Each wall is flat, endless, passes through zero and stands at right angles to its row. A trip goes straight from one point to another. Which walls does it cross, in order?
In the rows, zero is written as 128.

Walls:
(1): 113 140 177
(2): 89 100 180
(3): 71 143 152
(4): 33 125 143
(5): 154 115 152
Trips:
162 107 108 to 58 119 18 => 5, 4, 3
70 193 106 to 79 121 190 => 2, 5
162 92 151 to 224 121 110 => 1, 2
81 191 172 to 127 175 104 => 2, 1, 4

Walls:
(1): 124 100 158 155 155 197 122 156 135 123 124 152 159 116
(2): 129 87 100 87 112 153 172 153 164 114 110 168 144 35
(3): 123 125 63 183 106 109 128 94 91 154 194 85 148 139
(4): 160 115 173 155 176 118 135 156 148 165 106 118 84 95
(5): 100 183 157 154 111 161 166 108 116 160 145 106 127 196
(6): 113 109 150 99 135 105 161 145 105 120 144 119 152 62
(7): 94 147 150 122 137 159 160 96 96 175 197 108 115 135
Trips:
145 103 170 136 173 118 119 86 172 119 154 136 133 104 to 73 85 116 210 222 75 170 116 173 152 172 93 83 106 => 3, 2, 1
86 136 155 112 122 94 121 181 74 172 174 144 161 106 to 113 209 131 137 190 156 110 123 147 175 112 175 110 137 => 4, 3, 6
61 186 159 150 91 63 74 184 171 109 136 90 158 160 to 122 128 187 97 172 134 121 136 140 146 119 159 131 140 => 3, 4, 1, 6, 7
101 142 123 81 100 138 178 124 104 165 131 125 151 98 to 93 155 67 127 89 117 138 165 170 118 135 111 103 135 => 6, 7
137 126 156 108 133 83 146 173 71 120 135 141 77 103 to 138 114 115 145 103 110 196 180 140 136 180 86 120 116 => 3, 5
89 130 145 88 160 141 107 133 127 135 148 111 120 138 to 162 99 89 135 184 73 179 114 126 172 163 72 93 127 => 4, 1, 3, 5

Walls:
(1): 109 130 151 179 112 133 140 189 125 75 85 121 171 168 109 128 122 109 105 167 116 110 77 137 121 200 124 112 154 124 117 118 113 127 141 109 124 118 128 85 167 173 119 141 150 109 152 124
(2): 111 170 102 111 158 72 131 114 144 127 116 163 113 106 154 97 126 111 75 158 133 88 144 123 168 120 114 98 127 152 119 90 149 147 86 131 150 163 143 116 94 104 149 149 171 52 179 171
(3): 71 147 145 84 164 146 133 136 137 162 114 132 179 73 140 71 113 161 124 127 123 64 79 107 153 148 181 108 135 173 148 148 159 128 147 114 134 111 118 151 170 167 144 158 153 144 90 154
(4): 119 89 113 141 151 148 192 104 105 125 113 106 65 88 109 106 127 107 131 132 101 136 122 21 96 75 125 141 93 163 92 181 126 128 151 131 114 140 123 73 108 138 87 101 48 154 99 160
(5): 227 142 166 106 107 140 136 166 84 166 153 155 144 124 142 195 100 87 154 114 61 124 151 115 138 203 148 125 189 117 112 87 100 74 120 62 142 105 139 119 103 158 129 148 126 183 106 139
(6): 150 154 74 95 156 83 88 201 126 149 109 170 174 156 133 127 165 170 142 151 79 104 109 96 122 152 98 160 73 106 160 178 141 91 160 129 143 158 141 81 125 91 133 157 130 108 92 113
Trips:
50 118 77 81 149 103 128 172 98 118 132 132 115 66 176 61 129 122 151 134 98 110 134 186 172 89 113 69 128 174 101 140 135 152 133 92 182 129 112 180 161 137 113 157 80 130 82 142 to 69 157 144 123 149 117 100 122 116 89 148 87 109 140 133 189 98 131 131 136 114 78 141 91 130 92 94 100 147 111 135 189 114 143 134 110 85 87 105 103 79 164 152 147 127 105 129 158 => 6, 1
167 135 152 92 155 71 147 127 132 102 172 173 155 72 86 86 183 183 71 75 83 160 85 99 155 159 107 179 139 134 114 129 159 120 128 170 123 162 120 126 170 105 125 131 132 145 145 119 to 38 140 138 192 162 171 140 78 162 136 94 121 131 115 129 90 106 136 121 123 99 147 141 110 191 140 137 120 112 134 112 129 128 143 105 130 97 132 111 84 153 105 121 173 150 60 136 142 => 1, 6
162 91 47 129 168 103 134 171 105 145 144 152 100 162 66 145 133 168 96 148 123 159 173 218 210 137 135 125 153 153 101 45 67 109 165 175 73 122 115 158 79 92 143 183 100 123 134 66 to 172 146 149 80 57 121 46 42 149 145 155 166 102 128 110 172 128 176 87 153 127 180 139 117 143 127 144 154 94 164 158 92 101 107 121 103 113 106 163 134 154 146 160 139 123 163 109 110 => 2, 6
114 147 121 135 121 87 160 87 141 117 102 107 106 122 171 141 147 125 126 122 104 109 74 96 116 162 142 127 132 174 152 135 67 176 146 137 128 114 115 156 154 150 133 98 99 85 195 150 to 107 131 88 100 143 149 164 98 118 119 111 148 139 76 91 131 115 72 113 120 109 118 139 122 171 172 142 150 163 76 121 78 128 139 167 151 124 139 132 138 105 154 110 147 163 92 198 122 => 4, 5

Walls:
(1): 128 127 101 89 126 124 98 200 172 118 81 118 141 59 140 227 185 121 148 142 61 112 68 154 197 79 63 174 179 143 173 177 142 81 109 115 124 115 127 118 160 145 104 204 201 120 60 144
(2): 67 129 114 102 176 162 88 110 157 160 92 114 158 116 135 128 200 119 138 71 68 143 144 103 135 82 187 115 96 111 87 107 126 137 131 204 186 96 149 153 194 81 150 86 192 124 110 146
(3): 119 109 131 123 107 134 178 113 159 169 136 106 106 140 137 148 104 169 172 115 137 192 152 108 140 172 134 186 150 154 51 165 176 167 160 91 126 132 152 197 127 142 198 41 134 107 103 88
(4): 173 96 89 51 95 145 110 89 137 141 144 116 140 137 142 132 202 75 120 91 126 123 105 157 149 96 98 93 189 148 171 110 83 76 103 117 115 127 174 120 141 171 122 136 131 142 132 168
(5): 141 114 100 182 113 135 155 199 108 77 153 151 178 87 83 133 107 78 122 142 96 160 89 145 77 105 119 153 76 110 96 185 220 149 139 171 158 145 179 128 113 56 154 92 58 155 118 159
Trips:
147 108 82 131 111 133 122 145 158 88 80 101 97 74 144 128 96 138 150 132 98 140 133 93 158 171 136 54 161 166 128 129 77 168 86 96 93 165 154 110 172 103 108 116 173 145 147 145 to 123 179 184 86 135 148 155 145 131 79 123 103 160 115 89 169 151 157 125 173 160 112 189 123 168 135 118 72 151 155 136 126 167 124 226 139 131 113 86 158 109 102 95 171 91 111 89 150 => 2, 4
174 102 150 56 148 163 163 68 183 180 115 156 98 147 92 151 116 61 190 137 149 131 138 207 174 100 94 152 108 217 156 109 137 169 170 138 123 127 115 91 119 128 121 131 66 100 119 65 to 138 108 93 112 99 211 149 104 7 168 163 129 128 135 59 31 46 119 150 104 135 148 133 179 175 136 51 142 110 142 199 147 196 96 115 134 96 193 92 92 130 147 77 79 107 91 150 95 => 1, 5, 3
97 94 116 127 123 188 148 107 168 162 135 100 150 172 164 108 121 124 92 187 140 195 119 124 124 175 139 117 94 144 161 133 138 133 147 122 118 111 138 102 196 104 142 134 88 162 140 104 to 125 104 103 133 114 136 167 95 123 84 97 109 100 116 108 129 148 71 180 63 194 77 153 88 69 143 161 110 158 167 101 121 126 118 132 111 105 136 204 88 46 110 96 67 94 96 126 118 => 4, 2
68 162 52 139 176 146 168 122 169 121 139 134 143 131 137 187 141 83 173 135 96 132 94 113 116 140 137 126 97 11 66 82 184 118 138 177 123 128 115 154 130 110 86 184 172 156 98 146 to 84 203 161 99 141 119 130 126 141 109 150 154 119 131 106 95 125 90 162 168 138 101 72 113 93 63 72 181 124 124 160 186 99 79 167 113 149 122 146 90 86 100 114 115 154 139 133 119 => 2
124 162 122 182 157 105 154 154 120 175 174 149 178 96 175 146 95 42 70 161 83 79 128 85 105 148 147 140 133 129 112 149 119 105 131 133 108 124 58 95 74 98 149 182 125 137 212 83 to 142 193 157 116 125 168 79 110 229 161 166 136 161 159 120 149 152 86 200 141 113 157 159 177 202 139 61 116 159 67 103 136 119 173 143 145 50 121 118 181 136 122 145 158 166 125 147 154 => 1, 5, 4, 2, 3
144 126 136 105 132 147 123 134 177 231 119 146 89 117 100 126 129 138 89 134 140 140 152 218 65 77 127 74 137 131 164 179 134 110 173 90 151 161 119 104 65 119 153 210 72 145 157 120 to 135 107 192 128 134 125 126 121 140 105 108 157 131 158 123 118 178 60 165 117 129 105 82 168 128 138 145 81 157 153 103 178 42 75 169 146 121 123 113 141 71 50 100 100 122 130 194 96 => 5, 2
100 178 83 115 152 204 147 123 135 137 177 168 58 61 171 85 127 122 180 207 70 106 131 89 122 120 122 143 102 202 109 60 82 97 139 170 85 133 153 111 172 122 139 98 154 105 157 130 to 111 164 89 86 129 177 115 89 87 157 131 81 190 173 117 139 123 112 92 136 131 176 133 121 124 147 180 101 82 181 111 29 135 47 158 95 116 192 180 178 131 146 133 78 152 141 138 92 => 3
70 78 123 135 133 159 132 145 94 207 181 116 124 135 132 153 145 115 112 138 101 120 91 81 116 110 95 72 114 133 102 136 98 114 158 140 171 155 125 119 159 165 131 96 146 95 130 169 to 79 143 107 112 135 139 159 133 151 128 80 114 134 126 167 84 93 189 50 90 129 140 137 168 110 96 47 125 119 113 96 126 106 168 174 174 141 90 114 61 133 131 61 81 141 74 116 130 => 1, 3, 4

Walls:
(1): 153 196 126 142 178 132 226 166 198 197 137 132 104 174 130 124 156 144 190 187 174 133 170 85 107 177 80 140 136 95 105 127 68 155 160 171 100 99 151 107 156 162 57 127 109 106 131 65
(2): 100 126 120 125 76 144 46 121 235 149 134 90 126 142 47 122 137 77 166 43 76 143 130 78 92 140 154 163 115 98 187 114 112 83 140 146 128 107 183 45 97 134 104 123 176 138 79 114
(3): 94 133 140 110 165 93 173 125 135 122 162 128 149 125 147 162 135 154 123 121 76 102 132 122 150 164 90 174 136 62 187 129 112 83 141 128 109 78 97 171 146 99 108 159 108 85 98 96
(4): 159 147 156 170 102 142 130 116 102 149 139 166 170 173 104 132 201 143 85 121 182 147 141 130 136 38 106 178 196 136 79 172 111 191 175 116 128 118 93 65 82 129 115 181 180 155 155 139
(5): 106 128 132 203 136 203 150 139 92 185 106 76 91 107 117 116 90 90 123 108 123 107 193 94 74 152 142 201 96 96 66 123 123 136 161 108 38 170 198 96 209 139 182 91 146 124 175 97
(6): 156 149 132 127 165 159 89 98 106 153 62 111 92 86 100 190 105 195 99 126 68 91 180 131 144 153 151 125 135 164 159 42 209 148 140 145 60 173 156 134 161 110 109 130 166 160 198 70
(7): 177 161 129 110 135 125 97 120 174 175 116 85 94 169 107 98 95 102 162 154 157 154 136 105 91 191 75 166 129 70 81 175 117 161 127 65 119 182 148 152 108 150 156 108 146 104 130 68
Trips:
179 209 167 143 128 138 127 155 136 162 162 177 203 131 45 129 103 139 158 90 90 131 142 86 98 124 82 68 120 54 145 82 126 149 123 131 118 101 204 149 111 195 101 80 122 72 160 117 to 161 128 144 118 68 120 159 48 142 189 111 160 170 139 136 105 105 140 142 152 112 101 157 227 156 159 151 97 122 108 35 138 172 162 171 127 107 99 113 96 196 110 102 129 202 118 127 86 => 4, 3, 2
123 147 44 155 91 145 149 118 135 160 122 169 110 142 143 61 177 204 116 123 96 139 87 101 130 149 105 174 111 192 131 85 137 142 84 167 133 152 99 114 129 126 142 124 129 160 101 242 to 92 107 154 146 112 119 172 123 84 158 99 162 86 86 62 133 200 136 163 183 175 71 116 140 128 178 118 126 156 208 134 105 173 147 139 153 142 89 176 96 116 143 99 61 155 198 103 110 => 6, 1, 5
172 47 120 107 129 99 103 112 91 196 179 161 198 107 162 75 135 165 121 73 143 98 95 202 131 125 197 188 128 117 134 139 144 131 104 96 93 174 149 104 94 150 104 120 128 187 163 121 to 166 116 131 194 173 120 118 46 127 49 80 161 172 169 128 130 162 65 185 132 120 146 153 48 94 126 215 133 141 169 139 159 105 77 151 231 47 119 80 132 115 111 146 194 98 106 152 83 => 2, 3, 1
166 160 93 104 157 162 129 188 73 93 47 83 229 106 132 130 176 161 160 180 80 48 163 144 93 84 131 139 113 157 126 128 124 175 90 81 152 96 139 103 68 52 169 83 152 178 130 176 to 136 104 156 93 126 133 141 114 124 164 79 142 208 138 193 154 194 144 170 194 155 120 167 148 169 100 143 102 133 175 141 167 76 127 152 131 88 140 100 166 138 178 96 175 136 189 74 135 => 1, 6, 3
109 166 118 126 58 118 138 86 153 79 152 162 153 125 169 133 153 95 102 153 103 183 128 172 142 99 95 145 125 134 40 203 154 197 123 98 108 108 135 122 158 180 113 131 131 50 170 157 to 105 199 181 172 175 120 80 157 161 113 75 115 132 89 91 115 80 122 78 100 92 124 115 168 150 90 165 109 133 133 106 143 117 128 161 101 155 195 105 163 162 136 230 173 169 171 122 192 => 5, 6, 7
95 161 88 145 144 136 172 144 122 153 188 176 133 109 184 110 137 126 108 123 62 128 118 125 55 179 85 128 186 129 121 165 120 58 120 126 215 93 137 149 158 172 101 92 58 80 85 201 to 144 136 75 107 72 81 139 133 91 109 89 189 123 100 147 140 128 154 127 116 140 159 115 100 153 94 164 74 154 90 120 92 126 204 127 119 154 135 111 186 88 29 161 83 153 122 119 224 => 1, 3, 4

Walls:
(1): 123 190 188 163 145 122 117 107 145 109 104 144 81 100 172 148 111 133 132 197 43 118 102 68 91 132 149 119 195 154 152 48 77 170 81 132 92 122 95 115 156 122 170 51 165 109 58 59
(2): 103 153 105 178 168 180 121 136 123 150 163 137 201 67 88 159 96 56 105 113 120 155 161 130 126 82 140 156 108 31 131 63 161 205 91 98 72 157 109 75 161 115 164 102 126 135 108 134
(3): 151 125 201 125 105 163 183 147 84 105 24 109 160 138 34 72 103 78 172 55 159 156 145 136 114 65 164 76 79 133 123 71 146 149 61 52 135 89 170 94 69 100 223 106 102 235 113 148
(4): 109 114 124 148 135 167 120 105 161 97 137 163 179 186 115 92 106 218 174 85 216 98 201 86 154 106 169 68 127 68 137 170 105 132 129 68 127 116 132 78 104 80 133 93 94 125 120 159
(5): 102 150 147 29 189 56 172 159 108 160 106 111 146 211 217 33 125 142 59 136 138 133 164 75 161 156 101 138 167 175 169 210 78 172 151 158 129 144 90 98 41 150 172 146 144 114 115 80
(6): 113 139 72 124 170 116 152 156 147 169 120 99 109 168 115 185 186 97 82 167 74 110 145 128 153 114 152 129 131 88 200 126 76 86 139 148 136 140 98 94 113 135 103 184 111 146 75 143
(7): 151 114 134 83 114 147 68 152 44 179 113 162 126 53 149 142 92 142 172 109 91 118 139 147 69 115 124 159 104 57 101 117 190 92 191 102 53 96 174 118 132 164 125 206 135 152 75 165
Trips:
81 158 135 101 126 204 162 153 129 81 108 130 70 182 184 129 164 159 169 166 146 141 93 145 137 123 155 100 174 112 118 102 136 120 107 66 137 173 163 95 84 101 152 124 136 153 179 105 to 187 68 48 122 125 182 55 111 50 108 43 116 121 193 117 105 212 149 80 170 154 98 159 145 54 139 112 153 55 168 151 173 184 165 183 163 114 82 186 94 86 150 78 71 137 116 170 142 => 1, 7, 3
115 158 137 106 20 103 86 151 169 131 127 191 159 112 184 117 178 65 239 132 156 107 108 126 129 122 171 133 141 97 160 152 61 145 27 113 104 163 132 129 110 89 146 120 106 106 58 126 to 121 110 192 133 137 119 130 131 145 217 138 108 126 141 167 114 169 202 88 42 92 112 120 110 147 164 128 141 126 79 186 203 85 151 86 45 206 164 133 176 33 70 108 132 93 162 126 137 => 6, 5, 2, 1
114 120 113 93 89 83 134 152 131 82 76 106 83 103 106 145 97 147 54 173 112 146 74 100 136 112 81 103 91 137 137 113 109 206 104 135 141 192 132 181 133 102 84 160 197 124 7 138 to 73 52 167 208 90 47 100 104 151 139 135 157 173 93 139 182 92 91 168 78 103 50 123 202 167 137 166 144 92 40 180 110 129 123 46 206 58 197 91 110 130 92 162 125 80 184 137 170 => 2, 5, 7, 3, 4, 1
